Rows are points. Each copy is the shape, with its points in the same order, turned, moved and blurred by noise. Is it also mirrored, or only turned?

Shape:
[[-14 -54]
 [ 27 -19]
 [ 17 -41]
 [  2   6]
 [-34  29]
 [ -2 -36]]
Copy 1:
[[ -6  47]
 [ 30   5]
 [ 18  30]
 [  0 -19]
 [-41 -33]
 [  4  29]]
Copy 1 is: mirrored
Copy 2:
[[-45 -45]
 [-19   7]
 [-42  -8]
 [  6 -10]
 [ 42 -39]
 [-30 -25]]
Copy 2 is: mirrored
Copy 3 (6 x 2):
[[-58  -7]
 [-11  23]
 [-35  21]
 [  6  -6]
 [ 18 -48]
 [-38   1]]
Copy 3 is: mirrored

Shape, 6 rows:
[[ 48   7   2]
 [ -1   9  -2]
 [-20  16  27]
 [-37  10 -71]
 [ 39  34 -19]
 [ 14 -17  27]]
Copy 1:
[[ 31  23 -36]
 [ -1   9  -9]
 [  2 -29   8]
 [-63  54   7]
 [  7  21 -50]
 [ 42  -5   5]]
Copy 1 is: mirrored
Copy 2 (6 x 3):
[[  4  -7  33]
 [-19 -14  -9]
 [-24 -47 -21]
 [-59  43 -45]
 [-29   4  36]
 [ 18 -32  -8]]
Copy 2 is: only turned
Copy 3, 6 rows:
[[ 36 -13  26]
 [-11  -7   1]
 [-39  -8  19]
 [-17  20 -65]
 [ 26  24  12]
 [ -4 -40  30]]
Copy 3 is: only turned
Copy 4, 6 rows:
[[ 35 -33 -13]
 [ -3 -12   8]
 [-35 -28   5]
 [  1  48  55]
 [ 38 -31  20]
 [ -7 -21 -32]]
Copy 4 is: only turned

Shape (10 x 4):
[[ -1  32  74  10]
 [  2 -42 -12  -8]
 [ 21  20  12 -62]
 [ -4 -55 -11 -35]
 [  3 -47 -17  -5]
 [ -4  -3   5  -3]
 [-12 -32 -32  29]
 [  0 -33  18  14]
 [ 24 -12 -22   8]
 [ 16 -42  -5  10]]
Copy 1:
[[-75 -42 -31  -6]
 [  0  32   5  -9]
 [-41 -17  60 -11]
 [ 10  37  24 -35]
 [ 11  39   4  -7]
 [-10  -5   2   2]
 [ 31  25 -18  20]
 [-17  23 -25  -9]
 [ -5  21  11  29]
 [ -8  40  -7   6]]
Copy 1 is: mirrored
Copy 2 (10 x 4):
[[ 50  -3  30 -39]
 [-60  -1  26   0]
 [ -7 -70  49  -5]
 [-74 -23  18  -6]
 [-64   2  27   2]
 [-17  -6  28   3]
 [-49  32  23  29]
 [-33  21  25 -24]
 [-38   7  54  20]
 [-55  19  40  -8]]
Copy 2 is: only turned
Copy 3, 10 rows:
[[ 25   6  74  26]
 [  8  27 -36  -3]
 [ 40 -48  -3  21]
 [ 37  22 -54   2]
 [  5  26 -41  -4]
 [ 10   4   5  -4]
 [-15  40 -25 -33]
 [ 11  38  -3  10]
 [-22   4 -19  -6]
 [ -9  30 -28  11]]
Copy 3 is: mirrored

Shape (10 x 6):
[[  3  15 -17  35  -9  10]
 [ 12  19 -16 -36  26  24]
 [  4  58 -56 -24  24  46]
 [-16  16 -15 -42  -8   8]
 [-17 -22 -38  21  55  43]
 [ 44   0 -28 -35  52 -10]
 [-15 -30  17  -9  18   5]
 [  2 -33 -14  13 -11 -15]
 [  0  80 -41  16  -1 -13]
 [-18 -11 -14 -48   4 -14]]
Copy 1:
[[-32  27   0  -2 -11   9]
 [ 15 -24  15 -42  -4  -6]
 [-12 -12 -11 -88 -15  -6]
 [ 26   2 -15 -26  16 -18]
 [-53 -39  19 -25  32  20]
 [ 20 -12  71 -39  -1   1]
 [  8 -22  12  25  26   8]
 [-11  25  27  21  25  -8]
 [ -3  53 -10 -65 -27  29]
 [ 35   2   7 -14  41 -15]]
Copy 1 is: mirrored
Copy 2 (10 x 6):
[[-12  25 -25  -3  30 -19]
 [ 21 -15 -33 -25 -14  27]
 [  2  16 -74 -24 -31  35]
 [ 25   6  -7  13  -9  29]
 [ 18 -27 -67   2  -8 -44]
 [ 55 -32 -46 -47  19  35]
 [ 24 -30   8   5   3 -22]
 [ 22  -6 -14  15  50  -7]
 [ 13  80 -38 -33  16  35]
 [ 53  -7  -2  18   3  23]]
Copy 2 is: only turned

Shape, 13 rows:
[[-32  15  -2  16  13  -5  12 -29]
 [-12 -21  13  45 -16 -31  19  26]
 [ 39 -14 -52 -62 -51 -28 -56  58]
 [ 78  -9 -13 -26  25 -12 -36  22]
 [-19 -11   8   2   2  13  33   7]
 [  8   2  15 -31  13  -9 -25  61]
 [-28  48   1  35 -18  19 -17 -20]
 [-33  -5 -17  -5  57  -6  27 -11]
 [-48 -10  -9 -20 -19 -37   7 -26]
 [ 50   2 -42 -25 -16 -20  35   9]
 [-17  26 -36  29  12  42  14 -19]
 [ -4 -42  13 -19  21  38 -19  14]
 [-18  -4 -20  37  16  14  -7   8]]
Copy 1, 13 rows:
[[-28  30  32   9  -8  -2   4 -18]
 [ 23  36  13  51   6  41 -17  -4]
 [ 50 -61 -14  54  91   9  65 -10]
 [ 38 -50 -53  36  -3 -19  39 -11]
 [ -7  19   5  -5  12  31 -12   0]
 [ 15   8 -51  27  53  -4  14   0]
 [  4  34  57   6  11 -38   0   6]
 [-63   5  -5  11  -4   9  -9 -27]
 [-26  27  36  19  29  30  40 -39]
 [  2 -47   2  29   2  39  46  24]
 [-23 -16  48  -7   0 -19 -25   8]
 [ 18  -7 -30 -26  29   4 -15 -40]
 [ -4   3  19  22   8  -7 -36 -14]]
Copy 1 is: only turned
Copy 2 (13 x 8):
[[ -5  -6  25   6  12  10 -26  15]
 [  0 -25  18 -28  47  28  17 -32]
 [ -7  75 -23 -55 -67  20  70 -36]
 [-23  40  51  17 -52   4  68 -41]
 [  6 -34  -8  18   7  -4  10  -7]
 [-27   9   7  -5 -17   9  79   9]
 [ 20  11  19  20  15  57 -18  31]
 [-32 -41  28   7 -17 -22 -17  15]
 [-11  17  -6 -27  19 -19 -25   9]
 [ 35  10  34 -21 -47 -20  26 -48]
 [ 15 -26  21  27 -31  50 -28  11]
 [-44  -4 -23  49 -17   9  30 -22]
 [-16 -22  15   8  -9  49  -4  -8]]
Copy 2 is: mirrored
Copy 3:
[[ 18  28 -11 -38  -3 -18  26   1]
 [ 17  18 -19   7 -16 -65  -7  38]
 [-30 -36   7  54  79  14 -57  28]
 [ -7  -9  -5  76  -1  39 -11  -3]
 [  6 -14 -28 -24 -18 -34   9   4]
 [-53 -15   0  24 -11   0 -16  28]
 [ -8  50   6 -33  12 -39   4 -36]
 [  6  -1 -28 -28 -14   3  60  23]
 [ 29   5   3 -52  25 -10  -4  40]
 [ 21 -10 -67  27  31  12 -21   4]
 [  3  16 -27 -22  17 -34  46 -44]
 [ -6 -49  21   9 -23 -15  17  -6]
 [ -2  13  -3   3   4 -44  39  -5]]
Copy 3 is: only turned
Copy 4 (13 x 8):
[[ -5 -26 -14   8  15   4 -27  34]
 [ 25 -17 -28  51 -38  32 -18   7]
 [-15  74  64  38 -36  -8  30 -51]
 [ 10  66  22 -28 -24  28  46   9]
 [ -5 -15 -39  18  11  21  -3 -10]
 [ -5  62 -13   7 -22  26 -18 -24]
 [ 36  -7   0  16  28 -29 -41  33]
 [-44 -25 -14  -6  20  50 -22  22]
 [-44 -32   2  33 -20 -28 -21  12]
 [-18  23   7  36   7   9  67  11]
 [ 25 -27   4   9  60  13 -17  19]
 [ -2  -1 -10 -35  -2  28  -8 -45]
 [ 21 -18  10   9   9  34 -24   7]]
Copy 4 is: mirrored

Shape (12 x 9):
[[-16 -20 -20  -3   4 -21  -7  33 -20]
 [ 33  32 -25   7  14  40   5  -5   7]
 [  5  28  -6 -16  58 -10  17  50 -29]
 [-24  33 -13 -49 -13 -20 -53 -25  24]
 [-21  27  34 -21 -11 -24  11  27 -10]
 [ 20  16  38  19 -10  53 -26  51 -47]
 [-20 -18  27 -19  44 -14  11  24  22]
 [-49  14  -9 -24  -8  -4 -27  35 -15]
 [-30  11  11  33  56  49 -41 -26  38]
 [-48 -15  30 -31  -1  40  -1  18 -38]
 [-48  11 -12 -17  44 -35  -8 -24 -11]
 [ 32 -44 -29 -35 -26  41 -41  -4 -10]]
Copy 1:
[[ 17 -22  35 -18  -6 -15  -7   7 -17]
 [-11  -5   9  15  -1  18  22 -22  60]
 [-15   7  27 -38 -58   7 -17 -22  11]
 [-33  -1 -30  -3  46  30   0  34 -22]
 [ -1  23 -13 -18  -1 -28 -44   1  -6]
 [ 12  54  34 -26  -4 -53  32  -2  49]
 [ 32  16   0 -24 -12  19 -20 -42 -27]
 [ -1 -13  -3 -50  12 -19  -1  20 -13]
 [ 34  12 -46   0  -6  32  77 -27   7]
 [ 55  21   0 -62  13 -11  -8  21  22]
 [ 14 -17 -24 -11 -33  36 -11  25 -28]
 [ 20   0  65  -4  65  24  25  18  28]]
Copy 1 is: mirrored
Copy 2 (12 x 9):
[[-13  -8  33   7 -17 -18  17  32  -6]
 [ -1  -6 -11   1  18  -7 -67  27  11]
 [  9  -6  41  46 -18 -59 -35  34  10]
 [-25 -44 -16  34  22   0   1 -38 -38]
 [  8 -32   8  19 -35 -39  10 -21  24]
 [ 44 -19  -5 -12 -77  -7 -49  32  -5]
 [ -6  42  22  23 -18 -44   5 -15   2]
 [ -5 -35  -5  15 -25 -37  20   9 -31]
 [ 18  58 -55  39  12   7 -28   9 -34]
 [ 50  -8   6 -24 -32 -43  10  -4 -35]
 [ 16  -2  16  53  35 -25  27   0 -17]
 [-17 -18  33 -52  -2  26 -35   5 -49]]
Copy 2 is: only turned
Copy 3 (12 x 9):
[[-13 -24  11  15  -5  20  56   1  27]
 [ 13 -19 -14 -23 -38   7 -25   5  -3]
 [-15 -45  29  39 -28  52  -5  10  18]
 [-46  17   3 -42  52  21  -8  25  19]
 [-43 -23  -3  45  18   5  -8   1  34]
 [-35  -1 -61  50 -61  17  21   9  -8]
 [  0 -20  39  40  10 -10  15  40  26]
 [-40 -10 -12   9  22  35  30  23  44]
 [ 49  26 -19  11  10  23   2  73   6]
 [-38 -40 -46  27  10   5  43  55  33]
 [  6 -30  11  10  63  42  21  29  21]
 [-40  -5 -19 -51 -35 -18  57  23 -20]]
Copy 3 is: only turned
Copy 4 (12 x 9):
[[ -4  -2  24 -12  19  -3 -12  39 -29]
 [-21  -6  -2  42 -23 -10  26  -6  16]
 [ 13   2 -15  40 -17 -16 -41  50 -12]
 [ 28   6  14 -38 -33  45  47  34  20]
 [ 26 -35 -27 -18   6  17 -21  35   3]
 [-29 -37 -47  56  44  20  21  36 -29]
 [ 24  19 -36 -20   3 -38 -11  38  -3]
 [ 12   8   5  -9  28  39  -5  50   7]
 [-37  71 -57   3 -11   4  44   4  11]
 [ 35  10 -33   9  62  23   5  13 -21]
 [ 27  43  -1 -30 -33  21 -25  14 -16]
 [  5  -7  40  19  28  -6  84  16 -35]]
Copy 4 is: only turned

Shape, 15 rows:
[[ 30  34  11  -2 -19 -25 -29   9  33  31  26]
 [-20  28 -20 -23  32  14 -32  28  43 -26   9]
 [-19  35 -47  23  28  42 -23  -9  20  25   9]
 [ 37  31  12  22  48 -20  42 -41  42   1 -84]
 [  8 -21  17  -4  -9  15  10 -15   5  10 -12]
 [-31  32  52 -10  37 -35 -24 -16   9 -13  27]
 [ -6 -10  49 -18  57 -38  11   1  20   9 -38]
 [ 11 -21   9  59 -11   9   3  25  -9   2  24]
 [ 18 -17  -3 -19  49  -9   8   4 -18  -5  17]
 [ 62 -60  56  20  -5 -29 -26 -34  -5  27  -2]
 [-56  22  -2 -14  -5 -31 -29  54 -48 -25 -44]
 [ 22 -21  47  -6   7 -32 -39   2 -22 -16  23]
 [  4 -42 -60 -16 -16 -45   0  11  47 -40  14]
 [-31  29 -23  -7  51 -12 -27  -1  41  14  21]
 [ -9   4   0   2   3 -18  23  -5  19 -16  12]]
Copy 1:
[[-41 -20   6   6 -46   5 -28  -3  -1  25   6]
 [ -2  38 -52  26  -2 -23 -30   7  39  29  -6]
 [ -8   0 -83   9  -8 -13  11 -27  10   8 -43]
 [-57  33 -34 -26  50  71 -48  28 -37  -9 -54]
 [ 22  12   2 -13  10   1 -23  -3 -25 -20 -19]
 [-14  54  29  25 -22   1  11  23   6  53 -49]
 [ -4  68   2 -33   8  21 -21  41 -38  26 -23]
 [ 49 -38 -11 -23 -25  26   3  16  13  -4 -26]
 [  6  47  -1 -40  -7   5   7   5  31  -9 -11]
 [  9 -19  65 -72  -2  31 -21 -22 -29  19 -21]
 [ 11   8 -17  14  42 -31  42  84  -5  30  23]
 [ 10   8  55 -24  -3  -3   1  11  17  33 -10]
 [ 29  24 -16  26  13  49 -14 -28  29   5  63]
 [-19  45 -53  15 -26   1   5  -7  13  45 -18]
 [  9  26  -2  17  -8  35  -5   9   4  -7 -11]]
Copy 1 is: only turned
Copy 2, 15 rows:
[[-21 -45  16  19  -4 -10  28 -53  -5 -22  -4]
 [-21  31 -10 -34 -42 -11  23 -40 -25 -49 -10]
 [  6  32 -31   6 -37  33 -19 -64  -2 -16 -15]
 [-23  -6  33 -76  15  17 -50 -20  14  43  40]
 [ 11  -3  -5   8   2   5   4  12 -20   4  28]
 [ 39 -15  31 -42  -6  -8  30 -14  15 -58 -14]
 [ 11 -28   6 -66   3 -39 -21  18   7 -21  19]
 [  9  29   1  44  20 -24  12  -4   2  14 -24]
 [ -8  11 -26 -14 -11 -14  20  16  40 -21  15]
 [ 35 -46  26  35  -2 -47  18  13  25  37  51]
 [-17  -2  13 -26 -52   0   0  54 -25 -30 -81]
 [ 22 -21  24   6 -19 -37  55  21  20 -13   1]
 [-66  44  36  32 -28 -30  -1   7  -6 -56  37]
 [ -1  10  -8 -24 -35  -5 -12 -54  11 -62  -7]
 [-12  18  18  -4  14   5   4  -2   0 -37   8]]
Copy 2 is: only turned
Copy 3:
[[  6  20 -20 -43 -14  40 -34 -18 -30  29  19]
 [-19 -32 -35   1  -2  -4 -45   6 -11 -17  42]
 [-62 -15 -10   6   7  34 -28   7 -53 -13   0]
 [-35 -56  23 -17 -50   2  62 -30 -71  50  47]
 [ 14  -8  -2   7  -3  33  33  14 -30  10  26]
 [ 14  22 -67  14 -61 -13  -8 -10 -32   3  22]
 [ 18 -17 -52  11 -18  -4  47 -30 -40  21  61]
 [ -2  42  19 -17  14  18  24  -8 -12 -34   0]
 [  7 -19 -44   9   4  12  34 -27   4  -7   2]
 [ 70  31 -12 -33  19  13  62 -12 -34  46 -15]
 [-44  24 -76 -29 -17   3  31  40  29 -37  69]
 [ 42  29 -48 -25  -6  -5  24   0  -4  -1  -1]
 [ -5  -5  19 -10  19 -22 -21  -8  60  35  38]
 [-37 -11 -47  19   6  -2 -43 -21 -30   3  24]
 [ -4   0   2  13 -25   9   5 -10   5   6  26]]
Copy 3 is: only turned

Shape (15 x 12):
[[ 24 -13 -40  28 -17 -40  -8  -5 -24  17 -43   5]
 [ 13   0   1 -18  31  13 -30 -11 -24  41  30 -26]
 [-51  -2  32  14   6 -38   0   7  27  41  53 -46]
 [-46  -3  -1  -2  16 -23 -39 -26 -15  71  23 -24]
 [-44  -2 -18 -32  64  30 -30 -18 -34   4  -6  12]
 [ 15  -3  -4  47  20 -26  33  30  -1 -20  10  12]
 [ 20   8 -68  52 -19   0  20 -32 -40 -12 -25 -11]
 [ 12  -8 -47   8 -16 -26   3  20 -52 -27 -14 -17]
 [-35  28  -4  -2  -1   1 -61  -8   6  31  19 -23]
 [ -1  14   8  25 -28 -27  37  -8 -46  -9  -2   9]
 [-38   5  17  13 -12  19 -29  14 -12  65  -1 -25]
 [ 21  11  18  38 -25 -50  38 -13   5 -25 -32 -32]
 [ 11 -60 -62 -26  25  41  16  -4 -32 -35 -18  13]
 [-25  11  25   6 -26 -20 -24 -21  13  29  37  10]
 [-13  38  -7  -6 -11 -33  25   5  18  40  10 -14]]
Copy 1 (15 x 12):
[[ -4  31 -42 -61  25  27   2  40 -11  -6 -33  18]
 [  1 -47  11 -45  -6 -23  -6  34   1 -27 -13 -43]
 [ 83 -32   4   3  47 -18 -28 -18  19 -35  10 -31]
 [ 33 -59  -5 -38  50  -9 -46  27   7 -17 -28 -22]
 [-55 -66 -15 -54  10 -12 -33 -11 -13   7  -6 -33]
 [ 19  43 -19 -41   8 -37  22 -23  -3   6  18   8]
 [ 10  44 -14 -81 -23  27  -9  17 -27  44 -37   5]
 [ -6  45  -7 -46  16  15  16  -3 -62  -1 -36  -8]
 [  1 -48  21 -16  32  15 -20   8  29  -9 -27 -33]
 [ 15  33   5 -17   1 -28 -21  10 -33  21 -20  22]
 [ 17 -27  30 -38  14  -6 -49   5  37 -42 -20   2]
 [ 43  69 -37   2 -16  -5 -12  12   1  10 -13   1]
 [-43  -5 -19 -88 -46  20 -10  -8 -71 -13  26   0]
 [ 33 -36  17   7  37  -6 -16  20  21  -6  -4  16]
 [ 31  19  10 -14  44 -10 -32  39  17   0   9 -21]]
Copy 1 is: mirrored
Copy 2:
[[ -1 -12  41 -19  65 -34  24 -46  -2  16 -20 -20]
 [  4   1  24 -24  29  27  46  26 -16  -7  38 -33]
 [-35 -11   4  13 -19 -26  18  38 -23  54  62 -31]
 [-21 -24  32 -41  12  -7  39  10 -16  24  66 -66]
 [-63 -21  -2 -48  18  32  41   2  15 -48  23 -40]
 [-38  21  11  20  43  -1   2 -11   2  38 -16  23]
 [ 19  27   2 -22  37   3  12 -84  19  13 -14 -14]
 [  6 -23  19   1  31  -2  38 -61   6  -2  -8  28]
 [-12  -6  30 -51 -11 -25  17  18 -16 -10  52 -25]
 [-13 -21  33  14  17  23 -24 -48  -2  26  -5  -6]
 [ -6 -16  54 -27   1 -11  17  24  33  13  56 -42]
 [ -2  15  24  60  30 -38 -19 -47 -17  13  -9 -12]
 [ -8 -23 -45 -22  64  31  47 -15  41 -35 -40  -1]
 [-16 -23  25 -27  -3 -10 -28  24 -28  31  31 -32]
 [-17  -1  38   4 -25 -16  20   1 -21  40 -10 -39]]
Copy 2 is: mirrored
